Each row of a before or after table is a point. One or more steps were done to the points. Then noise was added and the rows were shuffled. The steps act on columns, c1 being the first. What was done? A step turns or swaps two columns, mirrors them in a line or flattens them onto one, adds a multiple of one to another, or multiplies or shifts one. Angles are multiples of 10 degrees, from the lower column toward the higher: turns from -170 to 170, lines from 10 to 170 but not 90. Use the fewest steps. Two steps may share a column if one is a turn and the other turns, adds or multiplies; they go together, in the order done. Otherwise the lowest column goes first.

Before:
| -0.23 | -0.57 |
|  0.63 | -0.24 |
|  0.18 | -0.29 |
| -0.20 | -0.36 |
|  0.15 | -0.40 |
| -0.36 | -0.79 |
| -0.32 | -0.28 |
|  0.52 |  0.48 |
| -0.13 | -0.12 |
After:
|  0.24 | -0.79 |
|  0.78 | -0.27 |
|  0.39 | -0.36 |
|  0.49 | -0.10 |
|  0.73 | -0.41 |
|  0.28 | -0.26 |
|  0.37 | -0.56 |
|  1.24 | -0.23 |
|  1.11 |  0.47 |
Steps: shift c1 by 0.60

Before (11 x 4):
| -0.67 |  1.09 | -0.63 | -0.41 |
|  0.24 |  0.53 |  0.47 | -0.09 |
| -0.56 | -0.53 |  0.37 | -0.31 |
| -0.27 |  0.40 | -0.67 | -0.41 |
| -0.33 | -0.34 |  0.47 | -0.10 |
|  0.20 |  0.18 |  0.42 |  0.18 |
| -0.20 | -0.06 |  0.45 |  0.15 |
| -0.63 | -0.30 |  0.03 |  0.13 |
| -0.15 | -0.03 |  0.46 | -0.28 |
| -0.25 | -0.25 |  0.30 | -0.17 |
|  0.07 |  0.40 |  0.29 | -0.01 |
After, 11 rows:
| -0.98 | -0.31 |  0.51 | -0.11 |
| -1.25 | -0.30 |  0.02 |  0.14 |
| -0.82 | -0.06 |  0.44 |  0.19 |
| -0.74 | -0.07 |  0.46 | -0.29 |
| -0.39 |  0.50 |  0.47 | -0.10 |
| -0.56 |  0.38 |  0.29 | -0.01 |
| -1.31 |  1.09 | -0.65 | -0.40 |
| -1.11 | -0.53 |  0.39 | -0.26 |
| -0.83 |  0.42 | -0.69 | -0.46 |
| -0.36 |  0.11 |  0.38 |  0.17 |
| -0.87 | -0.27 |  0.31 | -0.12 |
Steps: shift c1 by -0.60

Before:
| -0.36 |  0.29 | -0.17 | -0.70 | -0.51 | -0.04 |  0.14 | -1.00 |
|  0.13 | -0.74 | -0.33 | -0.22 |  0.00 | -0.30 |  0.09 |  0.06 |
| -0.17 | -0.13 |  0.06 |  0.06 | -0.14 |  0.06 | -0.63 | -0.12 |
|  0.18 |  0.57 | -0.94 |  0.09 | -0.63 |  0.59 | -0.44 |  0.13 |
| -0.53 | -0.72 |  0.22 | -0.47 |  0.15 |  0.54 |  0.76 |  0.83 |
| -0.45 |  0.30 | -0.05 | -0.17 | -0.05 | -0.41 | -0.06 | -0.09 |
|  0.35 | -0.52 | -0.02 | -0.25 |  0.69 |  0.22 |  0.08 | -0.26 |
| -0.03 | -0.86 | -0.69 | -0.12 |  0.67 |  0.10 | -0.03 | -0.47 |
| -0.08 | -0.19 | -0.16 |  0.15 |  0.06 |  0.04 |  0.30 | -0.82 |
After (9 x 8):
| -0.72 | -0.68 |  0.27 |  0.01 |  0.16 |  0.52 |  0.76 |  0.61 |
|  0.34 | -0.07 |  0.25 |  0.02 |  0.04 |  0.02 |  0.28 | -0.27 |
|  0.35 | -0.38 |  0.32 |  0.04 |  0.73 |  0.21 |  0.06 | -0.26 |
|  0.15 | -0.25 |  1.07 |  0.04 |  0.66 |  0.09 | -0.04 | -0.17 |
|  0.05 |  1.04 |  0.33 |  0.01 | -0.60 |  0.56 | -0.42 | -0.04 |
|  0.31 |  0.30 | -0.04 |  0.02 | -0.51 | -0.05 |  0.18 | -0.25 |
| -0.25 |  0.25 | -0.14 |  0.01 | -0.11 | -0.37 | -0.08 |  0.18 |
|  0.04 | -0.39 |  0.72 | -0.01 | -0.05 | -0.39 |  0.06 | -0.09 |
| -0.06 | -0.14 |  0.04 | -0.02 | -0.20 |  0.08 | -0.69 |  0.05 |
Steps: flatten c1 and c8 onto the line at 140 degrees; mirror c2 and c3 in the line at 160 degrees; multiply c4 by 0

Before, 14 rows:
|  0.30 | -0.27 | -0.41 |  0.02 |  0.41 |  0.10 | -0.21 | -0.22 | -0.31 |  1.09 | -0.13 |
| -0.09 |  0.47 |  0.50 |  0.12 |  0.63 |  0.62 | -0.37 |  0.35 | -0.83 | -0.23 | -0.15 |
|  0.44 |  0.26 | -0.03 | -0.54 | -0.33 |  0.17 | -0.43 |  0.04 |  0.54 | -0.15 | -0.60 |
| -0.27 | -0.17 | -0.45 | -0.07 |  0.31 | -0.41 | -0.30 |  0.38 | -0.37 |  0.65 |  0.03 |
| -0.43 |  0.06 | -0.32 | -0.35 |  0.84 |  0.90 | -0.48 | -0.17 | -0.69 | -0.19 |  0.34 |
|  0.56 |  0.41 | -0.21 | -0.46 | -0.16 | -0.44 | -0.05 | -0.41 |  0.12 | -0.10 |  0.08 |
|  0.20 | -0.05 |  0.33 | -0.02 |  0.17 |  0.14 |  0.07 | -0.30 |  0.30 | -0.47 | -0.23 |
| -0.53 |  0.32 | -0.35 |  0.47 |  0.14 |  0.21 | -0.13 |  0.06 | -0.25 |  0.26 | -0.30 |
| -0.14 |  0.61 | -0.33 |  0.32 |  0.95 |  0.69 | -0.09 |  0.51 | -0.27 |  0.12 |  0.10 |
|  0.46 | -0.09 | -0.32 | -0.18 |  0.22 | -0.11 | -0.13 |  0.11 |  0.09 | -0.56 | -0.54 |
|  0.02 |  0.17 |  0.03 |  0.48 |  0.56 |  0.82 | -0.88 |  0.20 | -0.38 | -0.41 |  0.47 |
|  0.56 |  0.46 | -0.31 |  0.01 | -0.38 | -0.24 | -0.15 | -0.32 |  0.00 | -0.52 | -0.90 |
|  0.90 |  0.15 | -0.29 | -0.36 | -0.33 | -0.13 |  0.06 | -0.33 | -0.04 | -0.79 | -0.49 |
|  0.61 |  0.01 | -0.17 | -0.25 | -0.73 |  0.13 |  0.29 |  0.10 |  0.07 | -0.35 | -0.32 |
After:
| -0.12 |  0.61 | -0.30 |  0.28 |  0.87 |  0.71 |  0.24 |  0.56 | -0.30 |  0.09 |  0.10 |
|  0.25 | -0.06 |  0.32 | -0.04 |  0.22 |  0.12 |  0.14 | -0.27 |  0.29 | -0.44 | -0.26 |
|  0.63 |  0.01 | -0.15 | -0.19 | -0.80 |  0.15 |  0.03 |  0.10 |  0.04 | -0.38 | -0.32 |
|  0.53 |  0.36 | -0.25 | -0.51 | -0.10 | -0.45 | -0.09 | -0.40 |  0.10 | -0.10 |  0.07 |
|  0.58 |  0.48 | -0.29 | -0.02 | -0.31 | -0.25 | -0.25 | -0.32 | -0.02 | -0.55 | -0.93 |
|  0.44 |  0.27 | -0.07 | -0.55 | -0.05 |  0.18 | -0.54 |  0.01 |  0.59 | -0.13 | -0.64 |
|  0.48 | -0.10 | -0.37 | -0.14 |  0.31 | -0.11 | -0.05 |  0.10 |  0.11 | -0.55 | -0.51 |
| -0.12 |  0.48 |  0.50 |  0.12 |  0.52 |  0.63 | -0.13 |  0.38 | -0.81 | -0.24 | -0.15 |
|  0.89 |  0.17 | -0.27 | -0.38 | -0.29 | -0.15 | -0.05 | -0.36 | -0.09 | -0.87 | -0.52 |
| -0.55 |  0.27 | -0.32 |  0.49 |  0.10 |  0.14 | -0.11 |  0.06 | -0.26 |  0.30 | -0.29 |
| -0.45 |  0.07 | -0.31 | -0.35 |  0.74 |  0.93 | -0.14 | -0.20 | -0.71 | -0.20 |  0.32 |
|  0.32 | -0.25 | -0.38 |  0.05 |  0.33 |  0.05 | -0.08 | -0.27 | -0.36 |  1.06 | -0.13 |
| -0.27 | -0.13 | -0.45 | -0.08 |  0.29 | -0.46 | -0.17 |  0.40 | -0.42 |  0.67 |  0.06 |
|  0.04 |  0.15 |  0.05 |  0.49 |  0.71 |  0.81 | -0.63 |  0.19 | -0.38 | -0.39 |  0.45 |
Steps: turn c5 and c7 by 20 degrees; add 0.3 times c9 to c5

Before:
| -0.07 |  0.03 |  0.27 |  0.85 | -0.47 | -0.12 | -0.26 | -0.12 |  0.17 | -0.17 | -0.40 | -0.47 |  0.19 |  0.34 | -0.18 |  0.07 | -0.15 |  0.00 |
| -0.05 |  0.26 |  0.05 |  0.96 |  0.95 |  0.11 | -0.02 | -0.17 | -0.01 | -0.08 | -0.50 |  0.44 | -0.07 |  0.04 |  0.29 | -0.49 | -0.29 | -0.11 |
| -0.51 |  0.27 |  0.41 | -0.26 | -0.48 | -0.14 |  0.58 | -0.40 | -0.40 | -0.11 | -0.48 |  0.00 | -0.52 |  0.60 | -0.04 | -0.21 |  0.21 | -0.08 |
|  0.09 |  0.12 |  0.21 |  0.29 |  0.38 |  0.65 | -0.48 | -0.47 |  0.16 |  0.19 | -0.28 |  0.06 | -0.24 |  0.28 |  0.22 | -0.26 | -0.07 | -0.35 |
| -0.12 | -0.01 | -0.52 |  0.76 | -0.14 | -0.11 | -0.41 |  0.17 | -0.05 | -0.06 | -0.73 | -0.39 |  0.19 |  0.88 | -0.44 |  0.32 | -0.23 | -0.25 |
| -0.16 |  0.83 |  0.03 |  0.74 |  0.60 |  0.47 | -0.33 | -0.01 |  0.03 | -0.05 |  0.39 |  0.24 | -0.19 |  0.44 |  0.32 | -0.25 | -0.45 |  0.08 |
| -0.19 | -0.11 |  1.01 | -0.38 | -0.59 | -0.16 |  0.48 | -0.08 | -0.13 | -0.35 | -0.61 | -0.44 | -1.21 |  0.83 | -0.78 | -0.06 |  0.12 | -0.23 |
| -0.29 | -0.02 |  0.40 |  0.86 | -0.13 | -0.18 | -0.15 |  0.43 | -0.38 |  0.03 | -0.55 | -0.27 |  0.24 |  0.91 | -0.15 |  0.36 |  0.37 | -0.27 |
|  0.26 |  0.60 |  0.30 |  0.60 |  0.58 |  0.42 | -0.17 | -0.56 |  0.25 |  0.51 | -0.07 |  0.47 |  0.16 |  0.49 | -0.10 | -0.30 | -0.66 | -0.10 |
| -0.36 |  0.24 |  0.63 | -0.29 | -0.55 | -0.03 |  0.48 |  0.22 |  0.31 | -0.13 | -0.96 |  0.29 | -0.75 |  0.54 | -0.12 |  0.06 |  0.32 |  0.09 |
After, 10 rows:
| -0.20 | -0.09 |  0.97 | -0.37 | -0.61 | -0.20 |  0.51 | -0.08 | -0.14 |  0.06 | -0.61 | -0.53 | -1.19 |  0.12 | -0.79 | -0.09 |  0.09 | -0.25 |
| -0.38 |  0.26 |  0.66 | -0.33 | -0.54 | -0.07 |  0.52 |  0.23 |  0.28 |  0.30 | -0.98 |  0.24 | -0.73 | -0.02 | -0.10 |  0.05 |  0.31 |  0.10 |
| -0.10 |  0.24 |  0.00 |  0.99 |  0.89 |  0.12 | -0.02 | -0.18 |  0.00 |  0.32 | -0.55 |  0.41 | -0.07 | -0.06 |  0.30 | -0.48 | -0.32 | -0.18 |
| -0.52 |  0.24 |  0.43 | -0.24 | -0.49 | -0.13 |  0.55 | -0.39 | -0.39 |  0.28 | -0.50 | -0.14 | -0.49 |  0.01 | -0.03 | -0.19 |  0.21 | -0.13 |
| -0.26 | -0.01 |  0.44 |  0.82 | -0.09 | -0.18 | -0.13 |  0.40 | -0.36 |  0.42 | -0.55 | -0.41 |  0.26 |  0.05 | -0.17 |  0.31 |  0.34 | -0.23 |
|  0.26 |  0.65 |  0.31 |  0.59 |  0.58 |  0.44 | -0.17 | -0.60 |  0.29 |  0.93 | -0.09 |  0.37 |  0.17 | -0.08 | -0.11 | -0.30 | -0.63 | -0.09 |
|  0.11 |  0.10 |  0.23 |  0.26 |  0.41 |  0.66 | -0.46 | -0.47 |  0.19 |  0.61 | -0.30 |  0.01 | -0.21 | -0.02 |  0.21 | -0.29 | -0.03 | -0.36 |
| -0.11 |  0.00 | -0.52 |  0.77 | -0.13 | -0.12 | -0.43 |  0.16 | -0.08 |  0.33 | -0.73 | -0.54 |  0.20 |  0.03 | -0.43 |  0.31 | -0.21 | -0.23 |
| -0.05 |  0.01 |  0.24 |  0.85 | -0.44 | -0.12 | -0.24 | -0.11 |  0.22 |  0.23 | -0.38 | -0.54 |  0.19 |  0.11 | -0.16 |  0.08 | -0.13 | -0.01 |
| -0.14 |  0.84 |  0.04 |  0.76 |  0.60 |  0.48 | -0.32 | -0.04 |  0.06 |  0.38 |  0.38 |  0.19 | -0.17 | -0.03 |  0.31 | -0.21 | -0.43 |  0.06 |
Steps: shift c10 by 0.40; flatten c12 and c14 onto the line at 170 degrees
